Each row is a point. Each copy is the shape, with its points in the same order, turned, moved and blurred by noise. Is it also mirrored, or only turned?
(in the rows, 128 means zero)

Shape (7 x 3):
[[157 190  44]
 [143 106 147]
 [147 103 132]
 [126 111 144]
 [ 18 122 140]
 [130 166 137]
 [113 122 145]]
Copy 1 (7 x 3):
[[100  60 169]
 [170 141  99]
 [173 137  97]
 [155 155  97]
 [ 80 224  96]
 [141 144 158]
 [144 170 114]]
Copy 1 is: mirrored
Copy 2 (7 x 3):
[[156 241  70]
 [110 138 145]
 [102 144 132]
 [123 132 137]
 [197  65  97]
 [162 170 142]
 [137 129 136]]
Copy 2 is: mirrored
Copy 3 (7 x 3):
[[196 177  42]
 [150 115 140]
 [165 106 142]
 [146 124 143]
 [123 218 208]
 [137 147 102]
 [122 139 150]]
Copy 3 is: mirrored
Copy 4 (7 x 3):
[[216 161 159]
 [112 127  93]
 [126 115 106]
 [101 124 111]
 [ 48 109 208]
 [122 167 139]
 [ 92 129 128]]
Copy 4 is: mirrored

Shape (8 x 3):
[[133 162  75]
 [164 208  99]
 [ 83  95 153]
 [146 107 133]
 [ 65 117 174]
 [142 151  86]
 [151 166  76]
 [ 84 145 171]]
Copy 1 (8 x 3):
[[ 84 181 132]
 [ 69 214  84]
 [129  78 134]
 [156 151 125]
 [119  65 114]
 [100 182 137]
 [ 85 201 129]
 [111  86  87]]
Copy 1 is: mirrored
Copy 2 (8 x 3):
[[101 121  67]
 [ 68 160  69]
 [137  91 169]
 [147 145 132]
 [108  75 193]
 [113 133  81]
 [107 144  68]
 [ 92 101 178]]
Copy 2 is: only turned
Copy 3 (8 x 3):
[[140 191 141]
 [181 195  97]
 [ 84  94 151]
 [145 114 160]
 [ 70  88 120]
 [153 173 151]
 [158 190 140]
 [ 90 103 101]]
Copy 3 is: mirrored
Copy 4 (8 x 3):
[[129  90 163]
 [ 71  79 187]
 [145 152  75]
 [125 155 138]
 [114 137  47]
 [124 102 171]
 [112  95 181]
 [ 87 133  77]]
Copy 4 is: mirrored

Shape (8 x 4):
[[147 105 128 107]
 [175 100  64 179]
 [ 67 113  95 134]
 [167 151 191 113]
 [164  67 123 165]
 [151 174 169  87]
 [174  73  87 143]
 [156 148  72 147]]
Copy 1 (8 x 4):
[[136 115 117 150]
 [ 96 137  43  92]
 [ 62 158 134 169]
 [186 124 169 109]
 [145 157  60 135]
 [150  99 192 113]
 [124 118  53 131]
 [ 82 114 102  87]]
Copy 1 is: only turned
Copy 2 (8 x 4):
[[119  96 141 137]
 [ 43  92  90 165]
 [136 110  64  92]
 [146 150 181 182]
 [ 97  64 109 185]
 [143 163 186 135]
 [ 63  65 115 158]
 [ 59 137 109 130]]
Copy 2 is: mirrored
Copy 3 (8 x 4):
[[119 138 119 126]
 [ 71  77 184 133]
 [182 104 166  91]
 [140 155  89 198]
 [ 82 147 181 139]
 [152 128  63 175]
 [ 72 115 159 114]
 [111  58 142 143]]
Copy 3 is: mirrored

Shape (7 x 4):
[[125  45  71 131]
 [211 136 142 139]
 [145 139 155 140]
 [166 177  84 105]
 [138 146 166  90]
 [140 140 174 108]
 [120 148  26 139]]
Copy 1 (7 x 4):
[[134  49 112  55]
 [158 193 127  70]
 [142 155 106 124]
 [127 157 178 116]
 [174 138 132 154]
 [174 148 110 138]
 [ 67  99 178  91]]
Copy 1 is: only turned
Copy 2 (7 x 4):
[[213 139 170 179]
 [137 164 160  59]
 [126 123 129  94]
 [118 205 112 120]
 [ 83 127 151 118]
 [ 93 115 147 107]
 [181 199  81 167]]
Copy 2 is: mirrored
